Each point is reached from the start by the listed moves, each made 0, 1 or 2 times, or once backwards (-1), plus a little noise. Is the number of moves made odd or even? Then give how often each move was made.

Moves:
(1): 3.3; 0.2; -0.4; 0.2
(2): -0.2; 2.8; -0.7; 1.2
Start: 1.3; 2.8; -0.2; 2.0
Points:
7.4; 8.7; -2.3; 5.0 -> even (2, 2)
8.0; 0.4; -0.5; 1.1 -> odd (2, -1)
-2.3; 5.2; -0.5; 3.0 -> even (-1, 1)

Moves:
(1): 5.9; 0.9; 0.0; 2.0; 1.1; -1.7; -0.9; -0.5; 0.0
(2): -0.8; 3.2; -1.6; 1.3; 0.0; 1.7; 0.4; 0.6; -0.5
(3): 0.3; 0.8; 3.7; 0.0; 2.0; -0.1; 0.0; -0.2; -1.0
(4): -1.3; -2.3; 0.3; 5.8; 0.0; 0.2; -0.5; -2.0; 0.2
(5): -0.1; -0.2; 0.2; -0.3; 3.9; 0.5; 0.0; -0.8; 2.1
(6): 1.9; -1.1; 0.6; 0.5; -1.3; 4.7; -0.3; -0.6; -0.4
(7): -0.3; -0.4; 0.1; 0.0; -0.5; 0.7; 3.9; 0.4; 0.4
(8): 0.2; -2.2; 0.7; 0.9; 2.6; 1.1; -0.8; 5.7; -0.8
(9): 0.7; 1.0; 2.1; 0.7; -2.0; 0.6; 0.0; 2.3; 6.8
Start: 1.2; 0.0; -0.6; 0.9; 2.5; -1.7; 0.9; 0.1; 1.2
Points:
1.2; 0.0; -7.9; 9.4; 3.8; 11.9; 0.4; -5.2; -4.2 -> even (0, 2, -1, 1, 1, 2, 0, 0, -1)
-4.5; 6.6; 4.8; 0.6; -3.7; 3.1; 10.9; 0.5; 14.9 -> even (-1, 1, 1, 0, 0, 0, 2, -1, 2)
-0.5; 1.8; 6.9; 7.6; 1.9; -4.9; 0.8; 2.5; 14.4 -> odd (0, 0, 1, 1, 0, -1, 0, 0, 2)

Moves:
(1): 2.8; 0.0; 0.5; 0.9; 0.7; 0.5; 0.6; 0.4; -0.2; -0.4; -0.4; -1.0; 0.4; -0.2; -0.2; 0.2; -0.8; 0.2; -0.6; 0.4
(2): -0.4; 4.5; -0.2; -0.3; 0.5; -0.8; 0.0; -0.3; 0.4; 0.3; 0.0; 0.6; 0.1; 0.5; 1.2; 0.1; -0.7; -0.6; -1.5; 0.3
(3): -0.7; 0.1; 4.8; 1.0; -1.3; -0.7; 0.3; 0.5; -0.8; 0.6; -0.1; 0.4; -0.4; -1.1; -0.6; -0.5; -0.1; -0.4; -0.8; 0.6
(4): -1.0; 0.2; -0.6; 3.2; -0.3; 0.6; -0.6; 0.4; -0.3; 0.6; 0.3; -0.2; -0.5; -0.1; 0.3; 0.0; 0.4; -0.5; -0.4; 0.2
(5): -1.7; -0.1; 1.5; -0.2; 5.7; 0.4; -0.8; 0.3; 0.9; 0.7; 0.7; -0.1; 0.8; 1.2; 0.3; 0.0; 0.0; 0.7; 0.4; -0.7
(6): -0.5; 0.8; 0.1; -0.4; 0.1; 3.3; 0.4; 0.1; -0.6; 0.9; 0.1; 0.0; -0.1; -0.2; -0.1; -0.1; -0.3; 0.2; 0.2; 0.7
(7): -0.6; 0.2; -0.1; 0.8; 0.8; -0.8; 4.5; 2.1; -1.2; -0.7; 1.3; -0.3; -0.5; 0.5; 0.2; 0.3; -0.6; -0.8; 0.4; -0.1
(8): -0.8; -0.3; -0.5; -0.9; -0.6; -0.5; -1.3; 4.5; 0.9; 0.2; -0.2; -0.7; -0.2; 1.1; -1.0; -0.5; -1.0; 1.5; -1.7; -0.6
(9): -0.3; -0.4; 0.6; 0.5; -0.9; 0.9; 0.6; -0.2; 4.8; -0.1; 0.6; -1.1; 0.2; 0.4; 0.2; -0.3; 0.7; -1.5; 0.5; -0.2
(10): 0.8; -0.8; -0.2; -0.1; 0.2; -1.1; 0.6; -0.3; 0.0; 4.7; 0.3; 0.1; 0.1; 0.3; 1.3; 0.4; -0.1; -0.7; -0.6; -0.2
(11): 0.5; 0.3; -0.6; 0.0; -0.4; 0.2; -1.1; 0.4; 0.1; -0.3; 4.5; -0.1; -0.3; -1.6; -0.5; 0.2; -1.0; 0.4; 0.4; -1.2
(12): 1.0; 0.1; 0.0; 0.5; 0.1; 0.1; -0.2; 0.2; 0.5; -0.3; -0.2; 2.8; -0.8; 0.4; -0.1; 0.1; -0.1; 0.0; 0.9; 0.3
(13): -0.4; -0.1; -0.2; 1.0; -0.4; -0.6; 0.7; 0.0; -0.3; -0.2; 0.0; 0.9; 4.0; -0.5; 1.3; -0.6; 0.0; 1.1; -0.5; -1.4
(14): 0.3; 0.3; 0.6; -0.1; -1.1; -0.3; -0.1; -0.5; -0.1; 0.3; 0.9; -0.1; 0.4; 4.0; -0.7; -1.2; 0.0; 0.0; 0.6; -0.4
(15): 0.4; -0.8; 0.1; -0.4; 0.5; 0.6; -0.7; 0.6; -1.1; -1.3; -0.2; -0.1; -0.9; 0.3; 4.1; -0.5; -0.8; -1.2; -0.7; -1.7
(16): -0.6; 0.3; 0.5; -0.2; -1.0; 1.2; -0.5; 0.1; 0.2; -0.5; -0.5; -0.4; 1.7; 1.0; -0.2; 5.3; -0.1; -0.6; 0.0; -0.5
(17): 1.2; 0.9; 0.2; 0.0; 0.6; 0.3; -0.3; 1.0; -0.1; 0.0; 1.1; -0.5; -0.1; -0.4; 0.3; -0.1; 3.7; -0.3; 0.1; -0.3
(18): 0.2; 0.3; 0.3; 0.2; -0.4; -0.2; 1.3; -1.5; 0.7; 0.4; -0.4; -0.3; -2.5; 0.3; 1.4; 0.8; 0.7; 4.1; -0.3; -0.4
(19): 0.2; 0.9; 0.0; -0.1; -0.2; -0.3; -0.4; 1.0; -0.2; 0.0; -0.4; -0.5; 0.0; -0.2; 1.0; -0.1; -0.6; 0.4; 2.7; 0.6
(20): 0.0; -0.7; 0.1; -0.2; 0.3; -0.8; -0.2; 0.7; -0.1; -1.4; 2.0; 0.1; 0.5; 1.4; 1.8; 0.4; 0.4; 0.7; -1.2; 5.0
Start: -1.4; -1.6; -1.6; -1.3; 0.1; -1.5; -0.4; -2.5; 1.8; -3.2; -1.0; -1.0; -0.7; -2.9; 0.1; -4.0; -3.2; -0.4; -1.5; 1.4
Points:
0.8; -8.6; 3.8; -2.6; 12.7; -1.7; 2.2; 1.4; 6.9; 2.7; -2.0; -7.5; 9.8; -0.2; 9.7; 2.6; -3.3; 2.1; 0.0; 10.0 -> even (2, -1, 0, -1, 2, 0, 0, 0, 1, 2, -1, -1, 1, -1, 0, 1, 0, 0, 2, 2)
-8.8; 5.3; 4.2; 4.1; 7.7; 0.4; 1.9; -7.3; 2.7; 12.0; 4.3; 5.3; 5.5; -4.4; 6.5; -3.4; -7.3; 5.6; 4.5; 1.1 -> even (-1, 1, 1, 1, 2, 2, 0, -1, 0, 2, 1, 1, 2, 0, -1, 0, -1, 1, 2, 0)
-7.0; 7.9; -6.3; 3.3; -6.1; -2.8; 1.3; 11.7; -2.5; -9.9; 5.3; 1.2; -1.8; 1.7; -7.8; 7.2; -11.4; -4.1; -9.5; 8.6 -> odd (0, 2, 0, 2, -1, 0, 2, 2, -1, -1, 1, 1, -1, 0, -1, 2, -1, -1, -1, 1)
-3.4; 3.0; 4.0; 3.0; -0.6; -7.1; 7.1; -1.2; 5.6; 1.6; 4.1; -1.7; -7.3; 5.0; 10.0; -8.7; 7.9; 3.7; -6.0; 11.2 -> even (-1, 1, 1, 1, 0, 0, 1, 0, 1, 1, -1, 0, 0, 1, 0, -1, 2, 2, 0, 2)
0.8; 8.6; -4.1; -4.1; 16.9; 4.7; -4.9; 2.7; -3.2; 0.9; -1.3; 4.5; 0.8; 1.4; 12.9; -4.6; -10.6; -4.4; 1.6; 0.2 -> odd (1, 2, -1, 0, 2, 2, 0, 0, -1, 1, 0, 2, 0, 0, 2, 0, 0, -1, 2, 0)
3.9; 6.3; -0.2; 4.6; -0.2; 1.4; 9.5; -3.2; 5.4; -10.1; 5.7; 1.0; -4.0; -5.3; -0.2; 2.9; -11.3; 0.1; 5.9; -3.6 -> odd (2, 1, 0, 0, 0, 0, 2, -1, 1, -1, 2, 2, 0, 0, 0, 1, -1, 1, 1, -1)
-4.0; -2.4; 6.8; -0.9; -8.0; -1.6; 5.3; 11.0; -6.7; -10.3; -2.9; -5.4; -4.7; -0.9; -3.7; 5.7; -11.7; -1.8; -10.4; 0.9 -> odd (1, 0, 2, 0, -1, 0, 2, 2, -1, -1, 0, -1, -1, 0, 1, 2, -1, 0, -1, 0)
-1.1; -8.3; 1.7; 8.8; 6.0; -3.7; -0.7; 0.2; 11.5; 3.3; 13.6; -8.5; 10.0; 3.4; 10.5; 1.3; -7.4; 5.5; 0.8; 3.6 -> odd (2, -1, 0, 2, 2, -1, 0, 0, 2, 2, 2, -1, 2, 1, 0, 1, -1, 1, 2, 2)
1.6; -11.1; 7.1; 0.2; 0.0; -3.3; 0.8; -1.7; 10.3; 1.8; 11.4; -5.9; 16.7; 1.1; 0.7; 4.1; -8.7; -4.7; -5.6; -2.1 -> odd (2, -1, 1, -1, 1, -1, 0, 0, 2, 2, 2, -1, 2, 1, 0, 2, -1, -1, -1, 1)

Moves:
(1): 1.9; -0.7; -0.4; -1.0; 0.2; -0.5; 0.9; -1.1; 0.2; 0.5; -1.1; -0.7; 0.1; -0.3; -0.9; 0.1; 0.7; -1.0; -1.0; -0.7; 0.2; 0.4; 0.6; -1.6
(2): 1.0; 3.1; -1.0; -1.0; 0.1; 0.2; 0.4; 0.9; -0.3; -1.1; -1.1; -0.3; -0.1; -0.7; -1.2; -1.5; -0.4; 1.1; 0.5; -0.4; -0.1; 1.3; 0.8; 1.3
(3): 0.1; 1.0; 0.8; 0.3; -0.5; -0.2; 0.5; -1.6; -1.0; -0.5; -1.4; -2.1; 0.4; 0.1; 0.2; -0.9; -0.7; -0.5; -2.1; -0.2; -0.6; 1.0; 1.0; 0.2
(4): 0.4; 1.2; -1.0; 2.2; 2.0; 0.5; 0.9; -0.1; -0.2; -1.2; 0.6; -2.0; -0.4; 0.0; -0.1; -1.8; 2.8; 0.5; 0.9; -1.0; -1.2; 1.1; -0.4; 1.7
(5): -0.4; 0.6; 0.0; 1.7; 2.3; -0.1; -0.4; 0.1; 0.1; 0.5; -1.2; 0.7; 1.8; 1.5; -0.1; 0.2; 0.0; -0.1; -1.1; 0.6; 0.2; -1.1; -1.9; -0.4
(6): -0.3; 0.1; -1.2; 0.5; -1.1; 1.5; -0.2; -1.3; -0.7; 0.2; -0.4; 1.1; 0.3; 1.2; 0.8; 0.1; 0.6; 0.0; -0.1; 0.6; -1.3; -0.2; -0.2; -0.9
(7): 0.9; -1.2; -0.1; 0.0; 0.4; -2.1; 2.2; -0.9; -0.2; 2.1; -1.4; -0.1; 1.9; -0.1; 0.8; 0.1; 0.3; -0.3; 1.3; 1.7; 0.5; 2.1; -0.5; 0.0
(8): -0.7; -1.1; 1.0; 0.8; 0.8; -0.3; 3.1; 2.5; -0.7; -1.7; -2.2; 0.3; -0.2; 0.1; 1.1; -0.9; -0.6; -0.1; -2.4; 1.9; 0.0; -0.2; -2.5; 1.1
(9): 2.5; -0.2; 0.8; 0.3; -0.9; -0.4; 0.0; -0.7; 1.8; -2.2; 0.1; 0.5; -0.2; 0.4; -0.4; 0.6; -0.4; -1.0; -0.3; -0.4; -0.7; -0.4; -0.8; 0.0
(10): 1.8; -1.4; 0.3; 0.8; -0.6; 1.7; 0.2; -1.6; -1.0; -1.0; 2.0; 2.9; 4.2; -0.4; 0.9; -1.3; -1.5; 0.6; 0.6; -1.5; -1.5; 0.1; -0.1; 2.3
(11): -0.1; 0.3; 0.1; 0.0; 0.1; 0.5; 1.1; -1.3; 0.0; 0.0; 1.1; -0.2; 0.1; 1.9; 1.1; -0.7; -0.9; -0.4; -1.0; -0.1; 0.6; 0.2; 0.4; 1.1
(12): -0.7; 0.2; 0.5; 1.9; 0.5; -0.3; 1.0; 0.4; 0.3; -0.3; -0.3; 1.2; -0.6; 0.3; 0.2; 1.5; 0.7; 0.9; -0.4; -0.4; 0.4; -0.1; 0.6; -0.1
(13): -0.7; 0.0; -0.2; 0.2; 0.7; -0.2; 0.5; 0.4; 0.1; -0.7; -0.4; 0.3; 2.9; 1.2; 1.1; -1.6; 0.9; -0.8; 3.0; 0.0; 0.2; 1.2; 2.2; 0.6
(14): -0.1; -0.6; 1.7; -0.4; 0.6; -0.1; -1.0; 0.8; -0.5; 0.7; -0.7; -0.3; 0.1; 1.3; -0.8; -1.2; -0.8; 1.2; 1.0; -0.7; -0.2; 1.5; -0.2; -0.1
(15): 0.8; 1.9; 1.9; -0.8; 0.0; -1.2; -1.8; 0.1; -0.8; 0.3; -0.2; 0.6; 0.8; 0.9; 1.6; -0.6; 1.1; -1.0; 0.0; -0.6; -0.7; 0.9; 0.5; 1.2
(16): -0.8; -0.2; -0.1; -0.4; -0.7; 1.6; 0.6; 0.9; -1.7; 1.9; 0.1; -0.6; -0.4; 0.7; -0.4; 1.8; -0.8; -0.8; 0.5; 1.3; -0.1; -0.2; 0.7; 0.9
(17): -0.8; 0.7; 0.6; 1.4; -1.0; 1.0; -0.1; -0.3; 0.4; 1.4; 0.7; 0.5; -0.5; 0.3; -1.0; -0.2; 1.9; -0.4; 0.4; -0.6; 1.1; -0.1; 0.0; 0.0
(18): -0.9; -0.4; -1.8; -0.4; 0.2; 1.6; 0.3; 0.5; 1.1; 0.7; 0.6; -1.2; 0.8; -1.2; 0.0; 0.4; 1.9; 1.9; -0.2; -0.4; 1.4; 3.0; 0.6; 0.8
(19): 0.8; 0.9; 1.5; -0.4; 1.0; 0.0; -1.5; -0.6; 0.4; -0.3; -0.2; 0.4; -0.7; -1.3; 0.1; -0.3; 0.9; -0.1; 1.2; 2.5; 0.5; -0.5; 1.7; 0.4
(20): 1.1; -0.6; 0.0; 0.4; -1.3; -1.7; -2.3; 0.5; 0.3; 1.7; 1.1; 0.5; 0.3; 1.0; -0.8; -0.7; -1.0; -0.2; -0.9; 1.0; -1.9; 0.4; 1.2; 0.6
(21): 0.6; -0.4; -1.2; 0.6; -0.9; 0.1; -0.6; 0.6; -1.1; -0.2; -0.6; -0.1; -0.5; -1.0; 0.9; 0.3; -0.3; -0.2; 0.6; 0.7; 0.6; -1.3; 0.4; -0.1
(22): -1.2; -0.7; -0.6; 0.4; 0.4; 0.0; 0.0; -0.5; 0.3; 0.3; -0.9; 0.6; -1.1; 0.2; -0.3; -0.3; -1.2; -0.3; 0.5; -0.8; 0.1; 1.1; 0.5; 1.7
(23): 0.7; 1.4; 1.0; 0.7; -0.2; 0.3; -0.7; 0.2; 2.3; 2.9; -0.8; 0.1; -0.1; 0.1; 1.3; -1.0; 0.4; -0.6; -0.4; 0.4; -1.4; -0.1; 0.4; -2.2
(24): -0.7; -1.7; 1.4; -1.1; 0.3; -2.0; 0.8; -1.1; 2.4; 1.3; 0.0; 0.0; 0.6; 1.6; 0.1; 1.3; 2.7; 1.1; 1.2; 0.3; 0.6; -0.7; 1.3; 1.4
Start: -0.7; -0.4; -1.1; 0.4; -2.7; -0.4; -1.3; -2.2; -0.9; 0.1; 0.5; -0.9; 1.6; 2.6; 1.5; 0.4; -1.2; 0.7; -1.1; 0.9; 1.7; -0.2; 1.4; 2.3
Points:
-3.0; 7.2; 1.7; -1.5; -8.4; 2.2; -7.5; 1.2; 8.5; 3.7; -2.8; 0.0; -7.0; -4.2; 3.4; -1.4; 8.5; 1.8; 0.3; 8.8; 4.1; -3.3; 6.8; -1.3 -> odd (-1, 1, 0, -1, -1, 1, -1, 1, 0, -1, -1, -1, 0, -1, 0, -1, 2, 1, 2, 0, 1, 0, 2, 1)
3.7; -0.8; 2.3; 7.5; 6.6; -2.5; 4.9; -7.4; 6.6; 1.6; -2.9; 8.1; 13.4; 7.7; 12.1; -5.7; 4.4; 6.7; 9.6; 0.1; 1.8; 1.2; 6.8; 10.5 -> even (0, 1, -1, 1, 1, 0, 1, 0, 0, 2, 2, 2, 1, 1, 0, -1, -1, 0, 1, -1, 2, 1, 2, 2)
-0.7; 6.9; 2.5; -0.4; -0.1; 2.5; 3.0; -7.3; -5.9; -9.1; -0.8; 3.3; 10.5; 10.2; 8.3; -3.4; 0.7; 7.2; 3.1; 0.6; 1.2; 3.9; 8.2; 12.6 -> even (-1, 2, 1, 0, 0, 2, 0, 0, 0, 1, 2, 2, 1, 1, 1, 0, -1, 0, 1, -1, 0, -1, -1, 1)
8.6; 10.6; 1.5; 5.4; -5.5; -4.6; -5.7; -6.5; 13.0; 5.6; 3.3; -4.1; 4.6; 4.0; 1.3; -3.1; 17.5; 1.1; 1.0; -5.5; -6.4; 13.4; 15.6; 6.9 -> odd (1, 1, 1, 2, -1, 0, 0, -1, 2, 0, -1, 2, 1, -1, 2, 0, 1, 2, 0, 2, -1, 0, 2, 1)
-4.6; 13.4; -6.9; 8.1; 5.5; -1.0; -8.0; 4.1; 7.5; 6.7; 3.8; -5.1; 5.0; 8.3; -5.3; -10.6; 11.9; 4.3; 4.5; -6.5; 0.9; 7.7; 6.6; 4.9 -> odd (0, 2, -1, 2, 2, -1, -1, -1, -1, -1, 0, 0, 2, 0, 0, -1, 2, 1, -1, 2, -1, 0, 1, 0)
2.3; 13.1; -1.0; 7.9; 6.1; -1.9; 1.7; 1.3; 0.9; -9.8; -4.8; -5.3; 2.2; 5.8; 1.0; -6.2; 11.0; -2.6; -0.4; -10.9; 3.1; 5.2; 2.6; 2.2 -> odd (2, 1, 0, 2, 1, -1, -1, 0, 1, -1, 0, 2, 2, 0, 2, -1, 1, 0, -1, -1, 0, 0, 0, -1)
-4.6; -7.4; -4.1; 1.4; 1.7; -0.4; -2.0; -8.6; -0.2; 9.7; 4.5; 0.1; 8.5; 0.3; 5.9; 4.7; 12.1; 7.3; 11.5; 2.7; 10.1; 4.3; 1.6; 13.3 -> even (-1, -1, -1, 1, 1, 0, 2, -1, -1, 1, 0, -1, -1, 0, 1, 0, 1, 2, 1, -1, 2, 1, -1, 2)
-8.9; -10.6; -6.1; 0.9; -1.0; -0.2; 4.9; -8.6; 3.1; 17.3; -0.5; -0.4; 8.0; 7.5; 3.1; 9.4; 7.5; 3.7; 2.3; 12.6; 3.6; 6.0; 5.9; 6.5 -> odd (0, -1, 0, 0, 1, 2, 2, 0, -1, 0, 0, 0, 0, -1, -1, 2, 0, 2, 1, 1, -1, 1, 0, 2)
0.9; 8.9; -5.4; 0.4; -8.7; 6.8; -3.0; -6.9; -4.5; 0.8; -2.2; -2.2; 3.2; 8.3; 5.1; 6.1; 4.3; -7.0; -7.0; -3.6; 4.4; -0.4; 5.4; -6.4 -> odd (2, 0, 1, -1, 1, 2, -1, -1, 1, -1, 1, 1, 1, -1, 2, 1, 1, 1, -1, -1, 1, -1, 0, -1)
1.9; 5.3; 5.8; 3.9; -3.5; 8.9; 0.4; -10.8; -1.3; -7.9; 2.1; 6.8; 8.1; 11.0; 3.7; -5.6; -4.8; -0.9; 1.4; -6.6; -1.2; 5.1; 7.2; 15.4 -> odd (0, 1, 1, 0, 0, 1, -1, 0, 2, 2, 2, 1, 1, 1, 1, 1, 1, 0, 1, -1, -1, 2, 0, 0)
